Each point is reached from the start by the listed moves, each made once or not at all, plus a little noise. Is the number of moves made odd or even? Then give how often each move was made.
In the rows, 128 means zero.

Moves:
(1): | 176 | 139 | 146 | 120 | 142 |
(2): | 139 | 163 | 144 |  99 | 178 |
(3): | 115 | 102 | 189 | 128 | 165 |
Start: | 120 |  95 | 152 | 137 | 141 |
Points:
| 175 | 143 | 187 |  99 | 205 | -> even (1, 1, 0)
| 117 |  92 | 149 | 138 | 145 | -> even (0, 0, 0)
| 129 | 132 | 168 | 109 | 189 | -> odd (0, 1, 0)

Moves:
(1): | 172 | 108 | 121 | 109 | 119 | 135 | 129 | 140 | 115 | 141 | 142 | 121 | 121 |
(2): | 135 | 158 | 127 | 149 | 109 | 121 | 143 | 130 | 133 | 131 | 135 | 140 | 121 |
(3): | 144 | 101 | 184 | 126 | 125 | 106 | 114 | 143 | 133 | 112 | 106 | 107 | 146 |
(4): | 125 | 109 | 127 | 151 | 117 | 149 | 128 | 130 | 111 | 120 | 119 | 122 | 138 |
(5): | 135 | 133 | 131 | 125 | 180 | 134 | 152 | 131 | 115 | 125 | 136 | 133 | 150 |
(6): | 104 | 148 | 141 | 103 | 133 | 177 | 124 | 161 | 127 | 131 | 126 | 118 | 130 |
(7): | 118 | 114 | 136 | 113 | 123 | 108 | 145 | 139 | 125 | 104 | 100 | 124 |  92 |
(8): | 117 | 124 | 126 | 135 | 143 | 114 | 106 | 178 | 140 | 136 | 126 | 136 | 132 |
(9): | 148 | 127 | 108 | 153 | 125 | 129 | 113 | 149 | 166 | 118 | 125 |  97 | 133 |
(10): | 141 | 118 | 140 | 133 | 142 | 126 | 132 | 125 | 120 | 166 | 128 |  99 | 113 |
(11): | 123 | 112 | 166 | 144 | 103 | 134 | 152 |  96 | 155 | 128 | 192 | 131 | 144 |
(12): | 128 | 116 | 153 | 128 | 121 | 142 | 123 | 128 | 158 | 147 | 113 | 159 | 126 |
Start: | 124 | 163 | 117 | 151 | 132 | 124 | 131 | 155 | 136 | 137 | 129 | 125 | 130 |
Points:
| 167 |  94 | 132 | 167 | 167 | 133 | 132 | 249 | 167 | 135 |  88 | 126 | 125 | -> odd (1, 0, 0, 1, 1, 0, 1, 1, 1, 0, 0, 1)
| 176 |  95 | 222 | 132 | 142 | 102 | 190 | 166 | 143 | 109 | 161 | 107 | 140 | -> odd (1, 0, 1, 0, 1, 0, 1, 0, 0, 0, 1, 0)
| 218 |  93 | 206 | 169 | 167 | 122 | 147 | 168 | 170 | 155 | 185 |  43 | 167 | -> even (1, 0, 1, 0, 1, 0, 0, 0, 1, 1, 1, 0)
| 128 | 125 | 237 | 108 | 182 | 143 | 159 | 220 | 147 | 155 |  70 |  98 | 122 | -> even (0, 0, 1, 0, 1, 1, 1, 0, 0, 1, 0, 1)
